Each row is a point. Each copy is the shape, with its points in the same order, turned, moved and blurred by noise. Say if it was mirrored as well.
(in the rows, 128 means zero)

Shape (8 x 3):
[[163 120 156]
 [164 109 121]
 [178 150 114]
 [173 119 129]
 [133 110 131]
 [ 58 125 137]
 [ 94 128 125]
 [165 111 122]]
Copy 1 (8 x 3):
[[ 78 142  85]
 [109 144  70]
 [119 179  94]
 [102 158  72]
 [109 121  89]
 [124  67 143]
 [126 100 126]
 [107 147  70]]
Copy 1 is: mirrored
Copy 2 (8 x 3):
[[160 115 119]
 [142 147 106]
 [158 164 140]
 [163 142 110]
 [119 120 121]
 [ 65  88 153]
 [ 95 109 146]
 [146 139 106]]
Copy 2 is: only turned

Shape (11 x 6):
[[155 145 120 117 172 137]
 [100 129 113 110 162  87]
 [102 155 158 127 156 138]
 [114 113 134 179 128 148]
 [140 106 155 127 175 150]
 [133 134 160 111 144  63]
 [155 108 125 118  78 156]
 [195 108 144 107 107 142]
 [134 109 140 179 141 131]
 [107 134  42 108 148 149]
 [109 109 157 119 163 156]]
Copy 1 (11 x 6):
[[149 151 115 148 145 153]
 [172 113 150 167  94 153]
 [134 152 101 173  87 133]
 [ 80 158 153 164 102 134]
 [135 190 129 147 112 157]
 [148 106 117 128  77 186]
 [103 145 145  89 112  93]
 [118 155 124  69 131 136]
 [ 84 154 151 156 108 158]
 [166 122 175 178 158  85]
 [140 188 128 153  88 136]]
Copy 1 is: only turned
Copy 2 (11 x 6):
[[172  99 138 142 123  97]
 [175  91 160 106 125 152]
 [167  92 115 153 110 155]
 [106 115 149 172 132 152]
 [133  74 146 152  92 114]
 [152  68 111  86 147 152]
 [ 94 149 106 125 107 111]
 [104 115 100 117 116  74]
 [ 98  97 144 160 143 137]
 [182 176 183 130 116 119]
 [136  92 143 149  75 139]]
Copy 2 is: mirrored

Shape (12 x 8):
[[150 145 110 106  81  86  94 102]
 [180 142  98 119 127 139 110 169]
 [140 141  76  94  92 139 168 173]
 [128 119 123 157 153 179 162 122]
 [166  92 155 144 115 120 111 166]
 [129 157 102 109 136 182 141 131]
 [126 164 134 166 153 112  80 144]
 [115 173 145 149 135 134 106  93]
 [147 153 101 160 147 149 127 114]
 [103  91  96 114 156 132 100 156]
 [101 125 136 169  89 142  81 139]
 [159 111  76  87 147  98  83 173]]
Copy 1 (12 x 8):
[[ 97 138 128 159 190 168 116 140]
 [ 91  86 111  86 159 169 106 144]
 [112 121 176  63 177 173  96 103]
 [120 104 147  85 114  81 113 124]
 [ 79 126 125  77 146 134 167 175]
 [143  98 126  88 148 125  98  91]
 [121 118 103 141  82 157 122 158]
 [160 134 114 154 122 120 118 133]
 [119 105 127 123 118 107  87 138]
 [ 77  99 141 113 111 146 166  95]
 [ 97 176 103 119 103 138 128 131]
 [ 55  60 128 125 146 194 144 125]]
Copy 1 is: mirrored
Copy 2 (12 x 8):
[[100 130 122 105 133 183  70 148]
 [159 111 142 120 127 189 134 108]
 [171 155  96 170  98 189 125 122]
 [131 113 109 142 150 105 172 103]
 [149 145 158 105 155 136 100  76]
 [135 134 105 140 128 154 181 140]
 [155  86 157  89 163 125 117 153]
 [115 107 110  93 169 120 132 171]
 [126  84 118 133 145 135 141 122]
 [139 132 177 140 101 118 130 130]
 [133 143 158 144 195 125 106 152]
 [146 113 184 114  72 179 106 121]]
Copy 2 is: only turned
Copy 3 (12 x 8):
[[184 129 123  84 142 204 128 114]
 [135 165 171 114 140 143 113  85]
 [125 107 157 120 182 143  73  99]
 [153 124 136 139 102  78  96 144]
 [157 154 156 171 132 150 158 125]
 [136 127 119 109 135  94  86  98]
 [144 199 124 101 117 145 126 157]
 [175 160  93  84 114 122 128 150]
 [162 158 145  93 104 110  96 136]
 [ 98 148 120 147  97 166  98 119]
 [189 182  91 152 134 148 104 139]
 [ 94 166 159 114 112 195 117  93]]
Copy 3 is: only turned
